Rows are points. The window is the flat piece filled in between its corners: a triangle in 3 columns, a solid with four corners in 4, and so on. A path goes straight from each point to the next, and from the last back to the first. List the points from which the path goes on through the window.

Window:
-24 49 1 23
36 -12 31 -8
28 27 1 -5
0 -57 -4 -41
Path:
(1): 5 -11 -5 18
(2): 36 -34 -1 -17
(3): 15 -30 13 -57
(4): 11 -13 37 -29
(5): 11 -28 6 -2
(6): 8 21 -18 20
(7): 5 24 22 -20
(8): 32 -16 48 -42
(9): 47 -27 22 -5
(10): 8 -86 -24 -24
(11): 4 -30 24 -69
(12): 39 -4 34 -58
(13): 53 -36 -13 10
(14): 24 -22 3 25
(15): 9 17 0 -21
(16): -16 9 30 -44
Through the window after points: 6, 14

Window:
-44 -59 15 -21 53 -2 -1 6
14 -19 -47 -23 -7 -27 4 -10
-10 23 -69 11 2 -6 52 -18
-12 82 77 -17 -55 16 -35 3
30 27 -13 1 19 -4 45 -13
-19 17 25 46 67 -24 7 24
34 -31 13 52 -6 0 10 -25
23 -6 -19 -2 -4 28 -21 -15
Path:
(1): 10 30 26 -9 -19 13 13 21
(2): 6 55 4 9 14 -18 -3 -64
(3): -12 18 -32 3 27 -9 24 -30
(4): -9 -13 -35 13 -5 -4 36 28
(5): 22 -10 9 22 -9 21 14 26
(6): -8 17 25 41 32 -14 -14 -64
(7): 3 14 6 43 52 -31 -9 -58
(8): -11 -2 21 13 9 6 21 71
Through the window after points: 1, 3, 7

Window, 9 rows:
-8 -3 36 -44 94 -21 22 -4 -37
49 -10 16 5 -9 41 21 10 -12
-62 34 4 30 13 -7 -37 -7 -70
44 7 9 14 -20 -30 13 -5 11
-33 -16 76 -21 70 -12 76 -35 -4
7 -3 -32 -25 -60 18 40 -16 29
-52 67 9 27 25 -20 -1 48 -38
16 -41 -19 24 -42 -13 13 42 15
30 4 -69 44 -38 15 41 -8 5
Path:
(1): 26 -27 2 -12 -16 -11 67 22 -16
(2): 13 -4 18 -1 -3 -21 44 0 -31
(3): 20 -4 -19 -1 -14 36 13 14 79
(4): -29 24 -1 31 12 6 -20 6 -26
(5): -28 17 3 -13 -18 -37 31 -13 -57
(6): 17 -20 24 -30 10 -29 55 -13 -31
(7): 3 -13 2 8 12 23 19 -15 17
(8): 5 29 -14 40 10 13 -18 -3 44
(9): 12 -2 -24 -3 -26 -5 17 22 -26
(10): 4 -3 15 -9 16 -28 50 -16 -33
(11): -26 14 21 -4 37 0 -1 6 22
(12): 10 -2 -22 20 8 1 -17 -9 53
Through the window after points: 4
